Each row is a point. The last column is the point's height on a tilted bowl or saddle (a function of degree 2), plus a little noise. Along how many of its main directions does it bend up, bend down or stay straight?
(in the rows, 128 means zero)

Points (11 x 3):
[[109 126 133]
 [ 83 178 202]
 [105  92 161]
 [165 154 121]
 [215 159 190]
 [120 136 121]
 [106 117 134]
 [ 95 135 150]
 [120 105 130]
 [173 150 124]
 [143 147 111]]
Directions: 2 up, 0 down, 0 straight

Points (18 x 4):
[[103 126 124 128]
 [157 145 147 141]
 [145 123  57 156]
 [154 143 197 195]
 [125 165 136 145]
 [117  88 145 133]
 [133 115 112 121]
 [175 112 150 156]
 [202 136 134 162]
 [119 206 157 192]
 [134 136 109 126]
 [110 131 152 147]
 [121 142 157 151]
 [133 180 133 148]
 [123 175  48 193]
 [146  78 145 147]
 [157 149  79 150]
 [175 107 124 148]]
Directions: 2 up, 0 down, 1 straight

Points (17 x 4):
[[157  68  54  29]
 [107  99 138 118]
 [136 110 111 111]
 [ 66 120 161 101]
 [143 109  80  92]
 [ 93 164  95 110]
 [ 88 180  87 102]
 [120 179 147 120]
 [117 133 145 119]
 [ 93 150  80 101]
 [172 129  95  93]
 [116 126 181  95]
 [153 158 137 119]
 [101 130 121 121]
 [153 139  91 107]
 [113  64 112 105]
 [111 141 113 122]]
Directions: 0 up, 2 down, 1 straight

Points (22 x 5):
[[117  88 151 149 115]
 [112 186 188 126 186]
 [ 47 213 179  78 245]
 [139 109 138 130 118]
 [142 106 175 160 135]
 [155 156  87 138 128]
 [ 86 186 134 162 153]
 [ 98 126 161 106 135]
 [136  94 135 139 114]
 [149 130 156 112 139]
 [ 96 101 120 119 117]
 [138 109 131  82 133]
 [106 104 104 112 118]
 [127 141 149 145 131]
 [ 85  92 137 129 117]
 [160 159  87 119 134]
 [122 140 163 158 141]
 [157  92 113 135 118]
 [ 87 102 106 146 120]
 [187 116 163  89 166]
 [132  79 208 110 134]
 [167 170 150  89 175]]
Directions: 3 up, 0 down, 1 straight

Points (22 x 5):
[[120 141  98 177 117]
 [106 175 141 125 145]
 [114  94 129 117 112]
 [115 153 119  80 127]
 [141 139  85 107 111]
 [139  87 112 152  83]
 [103 175 114  92 130]
 [130 122 145 132 124]
 [ 71  74 138 161 179]
 [124 174 130 183 106]
 [ 98 104  95 112 123]
 [102 115 150 137 142]
 [185 101 147 103 101]
 [148 123 154 146 105]
 [169  91 131 187  23]
 [140 112 187  94  90]
 [155 168 203 119 112]
 [ 81 135 169  89 126]
 [ 80 167 123 180 172]
 [129 118 126 121 124]
 [ 53  90 177  86 108]
 [120 186 107 112 129]]
Directions: 1 up, 3 down, 0 straight

Points (42 x 7):
[[139 117 151 162 118  93 113]
 [ 84 111  95 147 110  88 108]
 [155  91 140 134 183 123  96]
 [109 110 168 132 168  99 108]
 [161 120  51 128 157 161 117]
 [118 130 115 109 126 118 139]
 [174 107 135 163  96 150 132]
 [127 136 137 249 113 104  28]
 [108 130  73 121 106 119 126]
 [170 116 138 134 160 124 111]
 [110 176 164 101  90 102 133]
 [142  72 167 159 153 124 104]
 [ 71 154 113 153  54 146 107]
 [139 147 127 153 127 132 130]
 [185  93  44 155 153 169 120]
 [128 152 136 149  86  88 118]
 [131  86 128 148 132 101 118]
 [141 138 118  97 130 122 132]
 [130 166 157  67 112 100 118]
 [124 144  82 198 152 163  91]
 [ 98 190 111 102 146 152  93]
 [174 176 156 190 126 107  59]
 [145 150 129 130  99 137 142]
 [145 112 190 123 178 115  87]
 [156 134 126 144  75 143 140]
 [116  81 143 112  69  77 115]
 [157 177 125 115 123 130 118]
 [166  94  95 155 146 168 128]
 [132  87 203 106  95 198 122]
 [129 115 144  99 135 126 137]
 [143 205 100 130 194 139  43]
 [141 152 144 157 155 135 111]
 [114 159 146 130  75  81 122]
 [115 172 115  89 155 103  97]
 [153 152  62 110 119 165 124]
 [127 120  95 118 126 107 130]
 [110 151 121 173 114 163 119]
 [179 153 113 136 216 109  42]
 [124  70 102  58 137 108  85]
 [109 123 120 113 167 133 117]
 [100 114 149  96 166  99 112]
 [178 172 110 171 114 106  92]]
Directions: 0 up, 5 down, 1 straight

Points (64 x 9):
[[145 151 130 121  56 167 127 166 206]
 [147 139 110  82 121  61 165 153 180]
 [130 175 116 152 166 111 122 110 116]
 [124 111 200 141 145 121 115 107 135]
 [146  51 153 157 141 135 118 131 128]
 [155 125 113  69 115 153 120 110 149]
 [117 166 121 125 139 147 167 141 134]
 [198 149 128 132 122 167 148 116 158]
 [125 125 138 118  98 101  95 129 139]
 [ 74 150 129 186  93 154 155  74 149]
 [135 146 155 160 161 118  97 172 141]
 [125 173  70 135 124  90 125  85 140]
 [ 88 125  91 112  98 187 146 154 186]
 [150 161 147 115 144 188 151 103 147]
 [110 123 142 126 130 137  57  73 143]
 [168 133  77 138 120  46 150 134 173]
 [170 155 135 123  86 137 150 146 167]
 [169  64 128 145 124 201 130 174 189]
 [100 106 169 142 131  95  97 170 156]
 [159 153 120 156 105 157 100 129 147]
 [115  77 116 179 170 148 150 160 140]
 [ 77  57 118 124 107 146 122 117 156]
 [141  97 119  97 148  40 133 118 155]
 [181 136  90 130 124 151 111 116 138]
 [205 153 140  92 100 114 164 115 173]
 [124 149 121 129 175 125  83 121 123]
 [111 141 169 125  97 147 112  81 140]
 [ 95  92 172  84 127 116 124 111 149]
 [170 194 100 113 159 129  95  76 148]
 [148 169 173 132 113 156 138 124 145]
 [133 133 161 120 118 165 135 100 131]
 [140 194 138 102  92 160 187 160 197]
 [153 134 115  70 146  81 173 161 180]
 [146 122 140  53  86 165 128  88 175]
 [120 114 173 142 174 115 214  81 142]
 [169 111 160 156 157 152 151 117 127]
 [162 164 127 112 162 130 142  75 124]
 [ 83 147 169 118 101 142 122 117 142]
 [ 97 142 131 137 145 128 106  77 113]
 [137 163  69 117 116 116 124  70 139]
 [137 172  81  87  71 106 102 109 177]
 [ 76 181  79 172 133 128 114 127 137]
 [ 72 179 141 126 134  72 107  94 135]
 [125 127 180  99 112 137 167 103 143]
 [ 83  55 112 118 143 132 143 159 159]
 [131  91  99 139 166 142 110 123 117]
 [163 143 139 113 107  98  98  99 132]
 [ 78 151 144 140 165  71  95 162 146]
 [ 85 143  65 127 159 155 112  69 141]
 [168 101  38 116 121 180 159 123 188]
 [158 127 114 138  72 103 112 118 146]
 [197 148 109 116 129 157 134 118 151]
 [151 177 102 121 129 116 124 111 131]
 [114 142  61  77 111 140  87 108 169]
 [155 118 195 129 114 135 149 108 145]
 [ 79 153 114 160 143 174 166 172 155]
 [147 114 123 146  57 126 212 128 206]
 [212 132 120 138 175 104 220  71 185]
 [179  96 109 171 124 171 131 100 132]
 [105 136 125 121  91 124 106 138 144]
 [135 114 135  63 126 139 138 132 150]
 [129 162 159 112  38 163 132 101 202]
 [171  88 156 188 133 137 116 101 127]
 [130 111 144  86 120 123 141  30 139]]
Directions: 7 up, 0 down, 1 straight

Points (61 x 9):
[[ 92 136 135 119  85 172 154 134 165]
 [211  83 174 167 138 134 161  90  98]
 [165 139 147 152 166 140 107 137 124]
 [124 121 100  97 107 132 120 123 140]
 [117 124 192 133 108  96 113 174 157]
 [156 102 144 102  99 186 152 175 159]
 [178 175 154 179 128 115 133  91 139]
 [108 121 110 159 135 176 110 125 154]
 [ 96 119 151 113  98 128 120 127 166]
 [175 128 133 141 142 176 167 153 122]
 [150 105 147 152 133 139 127  55 147]
 [110  99 151 110 153 138 152 139 124]
 [120 107 146 123 140 153 122 125 137]
 [111 149 135 157 121 111 128 148 143]
 [119 156  89 133 144 106 138  75 154]
 [163 147  89 142 118 131  92 132 149]
 [131 127 122  95 134  97  64 153 161]
 [124 114  91 142  84 184 126 121 167]
 [159 148 101 146 136 148 123 147 120]
 [111 141 148 100 103 118 112 133 154]
 [156  96 138 114 118  93 120 138 118]
 [130 158 130 110  86 151  85 123 164]
 [123  83 107 115 120 118 121 115 145]
 [102 126  84 139 143 115 146 140 105]
 [146 137 138 132 148 101 131  99 116]
 [ 85 140 133 162 120 132 124 143 160]
 [121  86 132 129 155  95 104 195 133]
 [ 93  70 142 126 105 176 106 126 199]
 [125 110  83 132 145 192 136  82 149]
 [101 121 107 166 136 147 101 109 168]
 [172 168  88 125 118 124 139 122 135]
 [140 100 100 132 130 122 122 126 129]
 [175 185  90 139 165 135 168 127 105]
 [163 108 155 111 183 142 139 120 105]
 [179 116 152  73 138 123 165 137 123]
 [101  84  93 121 127 142 141 139 129]
 [104 191 114 123 160 153  88 152 143]
 [155 100 188 113  78  95 147 181 155]
 [123 150 167  96 150 127 116 109 143]
 [114 110 159  82 176 111 157 135 121]
 [124 116 157 130 150 142 110 124 137]
 [137 135 143 131 133 110 131 151 118]
 [ 84 224 119 181 165 144 120  73 234]
 [123  56 148 123 129  86 249 137 167]
 [ 86  81 186 112 109 107 115 161 186]
 [145 148 148  99 111 123 147 102 137]
 [159 130  92  89 106 159 118 118 140]
 [148 140 112 105 102 144  90  97 154]
 [118 149 128 143  96 156 120 111 164]
 [141  97 143 133 147 101 172  67 123]
 [133 121 124 190 125 102 151 124 134]
 [125 125 159 137 168  93  66 117 155]
 [106 166 120 152  56 180 142 107 201]
 [ 91 155 150 146 144 108  80 111 188]
 [135 119 134 127  89 154 163 114 156]
 [164 173 120  99  98 129 118 165 142]
 [ 80  77 129 128 141 118  99 123 175]
 [182 111 123 140 189 120 147 130  87]
 [153 167 133 137 127 101 136 119 127]
 [105 124 211 100  73 158 113 149 200]
 [144 124 124  67  94 155 121 128 148]]
Directions: 6 up, 1 down, 1 straight

Points (67 x 9):
[[124 113 111 167 159 135 123 151  99]
 [122 126  99 126 100 109 137 208  75]
 [196 120 130 186 139  94 154 131  80]
 [144  56  74 129  37 135 169 116 114]
 [ 98  87 143 219 100 110 126  95 157]
 [116 187  89 103 150 183 139 127 112]
 [147 110 141 119 147 122 114 153 108]
 [ 95 168 123 171 122  64 150 199  55]
 [131 127 168 126 100 108  96 132 158]
 [161  74  96  85 126 140 114 138  94]
 [142 116 121 124 106 119  97 115 142]
 [168 154 142 148 128 125 108 130 120]
 [133 108 152  89 157 144 119 134 136]
 [138 101  99 102  83  92 137  89 144]
 [119 127  66 187 108 135 101 172 108]
 [167  80 163 134  88 110  97 123 153]
 [127 137 132  93 159  98 117 126 128]
 [164  26 120 182  84  71 114 161  62]
 [136 164 125 183  65  44 170 136  99]
 [102 150 162 135  99 114 163 152 117]
 [146 100 185  65 160 112 157  91 185]
 [120  69  80 149 122 111 153 158  92]
 [161 117 138 206 116 186 111 121 142]
 [144 190 128 161 124 163 142 152 106]
 [104  89 177 144 119 176 178  78 198]
 [209 155 138 137 116 202 112 158 110]
 [100  82  91  94  93 137 123 178  81]
 [190 140 111 218 112 139 128 120 105]
 [144  96 117 185 163 109 128 161  77]
 [ 89  90 109  95  76  71 156 142 109]
 [142 118 133 161 112  95 119 135 114]
 [ 92 120 122  93 134  85 121 132 134]
 [167 156 154 140 173 156 146 162  76]
 [ 85 125 108 140  99 113  96 134 135]
 [156 127 130 125 104 186  96 104 151]
 [133 131 111  69 106  88 150 119 139]
 [137 117 130 133 134 131 127 101 144]
 [131 114 129 165  42  80  73 101 135]
 [ 70 130 127 145 159 174 154 159  94]
 [210 124 158 121 165  95  92 123 110]
 [155 160 119 142 112 134 144 142 117]
 [176 181 108  97 110 108  96 155 129]
 [120 117 144 145 154 101 146 134 105]
 [129 103 130 133 158  90 157 119 106]
 [ 56 139 103 156 117  90 119  92 142]
 [ 93 130 138 149 116 154 136 117 145]
 [146 107 156 124 125 149 183 104 147]
 [130 118  66 159 158 180 128  63 114]
 [118 175 126 109 163 179 123 153 105]
 [106 133 152 163  84  69 183 176  67]
 [ 73 129  80 140 199 135 164 139  77]
 [127 139 129  99 158 152 133 129 121]
 [138 138 162 160 172 103  97 140  99]
 [115  95 144 142 165 118 203 161  57]
 [ 81  86 135 110  93 205  67 163 115]
 [ 91 100 133  86 129 146 149 158 104]
 [ 90  81  89 163 115 161 157 116 148]
 [ 93 152 164 114  94 123 155 164 120]
 [ 95 135 120 130 117 145 122 157 121]
 [ 94 102 131 180 174 151 157 151  96]
 [156 126 102 137 170 119  93 134  88]
 [145 131 113  80  91 107  91 158 127]
 [138 161 129 190 109 138 134 125 117]
 [124 121 151 145  79  78 170  97 156]
 [107 179 177 146  93 202 170 157 104]
 [ 93 122 124 159 108 110 123  46 176]
 [142  75  93  63 113 120 104 163  73]]
Directions: 2 up, 4 down, 2 straight

Points (71 x 9):
[[ 55 121 157  94 143 185 172 138 112]
 [160  97 138 147  80 170 141 141 108]
 [169 158 117 158 124 127 124 110 110]
 [148 115 126 130 150 134 113 178 138]
 [122 131 186 120 150 110 136 145 172]
 [130 122 144 171 157 151 175 101  96]
 [137 110 160 112 159 160 127  86 149]
 [143 168 152 136 141 130 109 196 107]
 [104 146 200  75  82 133 157 132 149]
 [125 184 155 135 163  95  94 145 147]
 [ 99 165 139 178 105 151  96  70 107]
 [111 148 200 163 135  79 159 168 175]
 [186 152 130 149 112 216  57 105 142]
 [128 129 153 160 145 181 172  74 101]
 [150 189 127 217 136 121 156 126  97]
 [145 126  98 136 154 113 141 152 131]
 [144 149  76 151 149 140 141 141 130]
 [204 152 183 139 109 129 100  86  47]
 [118  80 126 108  34 130 156 145 192]
 [111 147 139 128 111 165 120 200  95]
 [154 148 103 175 111 143  66 109 116]
 [122  87 145 143 123 104 128 164 170]
 [155 152 105 176 134 143 162  86 103]
 [ 86 128 117 151 146  97 128 110 132]
 [109 155 156 188 105 124 134  83 104]
 [ 69  80 143 120 130 156 133  55 133]
 [161 174 167 142 146 110 113 118 129]
 [181 133 168 130 156 120 167 132  92]
 [126 183 180 156 167  86 164 116 152]
 [120 111 139 136 132  89  96  54 178]
 [110 129 127 104 128 159 154 151 130]
 [169 122 107  89 117 157 119 157 131]
 [181 115 147 133 150 157  30 183 126]
 [100  82 176  85 130 125 141 120 198]
 [ 99 162 136  89 136 151 132 138 125]
 [181 103 194  84 174 120 169 127 102]
 [142 141 106 132 199 115 169 133 151]
 [186 140 123 118 119 103 134 111  90]
 [114 127 143 138  90 124 115  92 136]
 [ 71 138  75 128 142 132 125  91  91]
 [147  90 136 107 136  78 103 139 194]
 [ 85 122 114  90  96 159 107 101 135]
 [106 189  48 149 132 105 105 127  81]
 [ 96 119 192 210  92 132 133 157 124]
 [183 155  81 137  91 162 113  77 128]
 [147 155 129 141 142 125 179 109 108]
 [146 150 161 104  95 141 148 180 110]
 [148  62 104 153 104  89 144 163 153]
 [155  67 105 157 128 169 181 125  78]
 [155  72 121 138 110 118 161 141 116]
 [116 117  90 188 100  91 109 167 114]
 [153 117 103 109 113 113 130 121 131]
 [109  75 110 169 202  81 110 121 174]
 [135  85 163 141  79 108 101 111 178]
 [ 92 148 115  91 101  92 135 175 135]
 [125 131 129 116  87 149 187 142 119]
 [131 168  99 100 157 184 135  92 181]
 [118 191 161  88  62 159 158 138 101]
 [147 176 129 115 178 148  35 122 148]
 [121 159  86 165  85  84  82 132 107]
 [ 91 149  82  84 134  98 113 132 125]
 [118 117 138 142 125 117 101  73 150]
 [ 74 111 128 109  92 118 174 109 142]
 [ 83  76 126 161 142 114 186  92  82]
 [158 162 135 102 116 121 153 121 107]
 [ 89 127 171 143 129 119 130 142 154]
 [113 162 168 127 111 147 114 123 123]
 [138 117 101 120 209 167  85 110 190]
 [129 174 180 203 176 103 123 101 164]
 [145 105 142 155 123  45 102 111 202]
 [ 77 155 148  85 145 126 105 142 133]]
Directions: 2 up, 2 down, 4 straight
